Each row is a point. Each copy is the shape, with its points in the same order, turned, moved and blurred by noise. Say if it was mirrored as well.

Shape (6 x 2)
array([[  14,   50],
       [   8, -103],
       [  14,  -18],
       [  11,   -5],
       [ -20,   35],
       [ -43,   51]])
Copy 1 (6 x 2)
array([[  13,   51],
       [ -23, -102],
       [ -13,  -24],
       [  -1,   -5],
       [  36,   22],
       [  63,   34]])
Copy 1 is: mirrored
Copy 2 (6 x 2)
array([[ -5, -57],
       [ 48,  85],
       [ 17,   0],
       [ 25,  -4],
       [-21, -24],
       [-65, -49]])
Copy 2 is: mirrored

Shape (9 x 3)
array([[ 42, -57,  50],
       [  6,  31,  18],
       [-92,  58,   7],
       [ 25, -44, -13],
       [ 22,   2, -45],
       [-97, -13,   6],
       [ -6,  78,   5],
       [ 28,  -4,  12],
       [-18, -45, -27]])
Copy 1 (9 x 3)
array([[-70,   7, -31],
       [ -9,   4,  43],
       [ 60,  88,  55],
       [ -5, -16, -37],
       [ 28, -29,  -9],
       [ 33, 104, -12],
       [ 27,  13,  80],
       [-13,  -3,  -5],
       [ 29,  21, -50]])
Copy 1 is: only turned
Copy 2 (9 x 3)
array([[  40,   25, -101],
       [   5,  -18,   -8],
       [ -74,  -13,   38],
       [  50,   40,  -21],
       [  53,    6,   20],
       [ -64,   59,   23],
       [  -1,  -54,   19],
       [  33,  -15,  -39],
       [  26,   63,    2]])
Copy 2 is: only turned

Shape (10 x 6)
array([[ -42,   12,   43,  -93,   28,   -2],
       [  23,   -1,    7,   30,  -45,    8],
       [ -55,  -21,   23,  -51,   41,  -53],
       [   2,   34,   -4,  -53,   54,  -10],
       [  71,  -21,  -27,   38,   14,   28],
       [   2,    3,  -34,   48,   -9,   18],
       [  36,  -46,  -73,   54,  -61,   43],
       [   2,   36,  -12,  -39,   -4,  -55],
       [ -31,   63,  -28,   -6,    8,   -5],
       [  11,   -4, -126,  -37,  -52,   36]])
Copy 1 (10 x 6)
array([[-86,  15,  34, -16,  -2, -60],
       [ 28,  -8, -14,  30,   6,  35],
       [-50,   5,  70, -63,  25, -43],
       [-12,  49,  14, -32,   2, -58],
       [ 61,  32, -28, -15, -36,  35],
       [ 68, -10,  10,   3,  -3,  -7],
       [ 85,  -2,  21,  46, -47,  64],
       [ -3,  50,  34, -11,  56, -30],
       [ 35,  10,   8,  18,  22, -61],
       [ 77,  59,  79,  81, -49, -14]])
Copy 1 is: only turned
Copy 2 (10 x 6)
array([[ 10,  24,  22, -35, -95,   1],
       [ -5, -11,  20,  57,  42, -10],
       [-52,  -5, -21, -35, -74, -18],
       [-12,  13,   8, -40, -36,  26],
       [ 23, -53,  10,  13,  67,  37],
       [-34, -14,  20,  11,  67,  11],
       [-38, -70,  49,  78,  83,  36],
       [-25,  37, -25,  19, -30,  34],
       [-50,  52,  28, -10,  13,  19],
       [-67, -44,  65,  55,  10, 123]])
Copy 2 is: only turned
